Each row of a before or after table is a point. The points were changed in one or more steps. Then noise was added and the rows were shuffled. The steps act on columns, c1 being the first. Write out the steps. A step turns or swaps two columns, mirrors them in a line or flattens them onto one, adds a multiple of one to another, or multiplies or shifts one. Angles are multiples of 10 degrees, from the lower column toward the higher: turns from -170 to 170, lines from 10 to 170 but not 90. Use the fewest steps. Two steps may share a column if one is a turn and the other turns, adds or multiplies; they go together, in the order done. Otherwise the lowest column goes first.
In the rows, zero is written as 128.

Before (9 x 2)
[[141  84]
 [137 164]
 [145 146]
 [ 90 174]
 [113 176]
 [112 114]
 [109 101]
 [117 108]
 [110 114]]
After (9 x 2)
[[104 126]
 [ 97 133]
 [123  70]
 [105 135]
 [116 169]
 [150  85]
 [154 125]
 [109 131]
 [162 102]]
Steps: mirror c1 and c2 in the line at 20 degrees

Before (9 x 6)
[[124  92 120 168 123 145]
 [153 113 118 164 108 133]
 [145 152 120 123 136 122]
 [141 107 133 129 114 111]
 [137 177 132 109 119 158]
 [105 136  86 113 106 126]
 [134 173 151 120 102 172]
 [ 89 125 117 134 109 132]
 [ 98 147 101 134 109 106]]
After (9 x 6)
[[122 175 132 126 108 145]
 [145  56 136 145 132 124]
 [106 165 160 130 145  98]
 [132  99 145 142 159 153]
 [172 219 116 125 193 134]
 [111  87 128 128 157 140]
 [159 226 127 120 148 136]
 [133 122 144 131 156  89]
 [126 144 175 123 140 105]]
Steps: swap c1 and c6; multiply c2 by 2; turn c3 and c5 by 160 degrees; multiply c5 by 2; multiply c4 by 0.4

Before (14 x 11)
[[130  83 146 142 111 130 109  97  89 127  87]
 [134 133 150 141 162 137 149  85 156 105 125]
 [145  87 120 169 148 103 146  82 139 109 148]
 [149 109 171 131 158  79 135 101 110 159 149]
 [131 123 122 108 185 115 151  80 115  96 142]
 [119  98 125 155  98 117 127 129  87 111  83]
 [146  89  89 137  98 163  93 129  87 129 111]
 [148  81 164 132 169 109 122 148 117 124 136]
 [ 96  92 172 148 166 105 141 127 112 177 151]
 [128 110 131 176  82 131 104 143  63 112 121]
 [132 106 160 127 145 136 141  67 131  88 157]
 [111 105 116 124  76 113  93 120 119 111 106]
 [158 121 113 144  91 146 106 136  90 129  97]
 [137  87 173 116 148 110 185 128 115 152 151]]
After (14 x 11)
[[130  32 171 117 105 130 140  99 124 125 107]
 [128  60 185  80  77 134 134 144  97 111 154]
 [158  72 154 108  85 116 133 137  95 129 115]
 [ 96  41 164 113 168 156 129 129 158 178 157]
 [147  38 116  90 153 160 118  83 126 110 144]
 [130  73 136 151 190 138 127  79 115  98 149]
 [137  38 162 143 165 144  81 131 161 152 157]
 [146  37 144 113  87  95 151 130  74 129 131]
 [134  56 141 129 148 120 121  69 157  86 155]
 [133  83 116 113 168 120 119  85 163 104 111]
 [148  30 156 126 164 148 147 149 153 124 141]
 [150  59 163 134 159 178 131 100 154 158 158]
 [110  56 131 136  67 141 141 120 114 111 111]
 [118  47 162 102 100 144 119 129 105 110 103]]
Steps: shift c2 by -50; add -0.5 times c9 to c11; turn c3 and c9 by 60 degrees; turn c4 and c6 by 170 degrees; mirror c5 and c7 in the line at 10 degrees
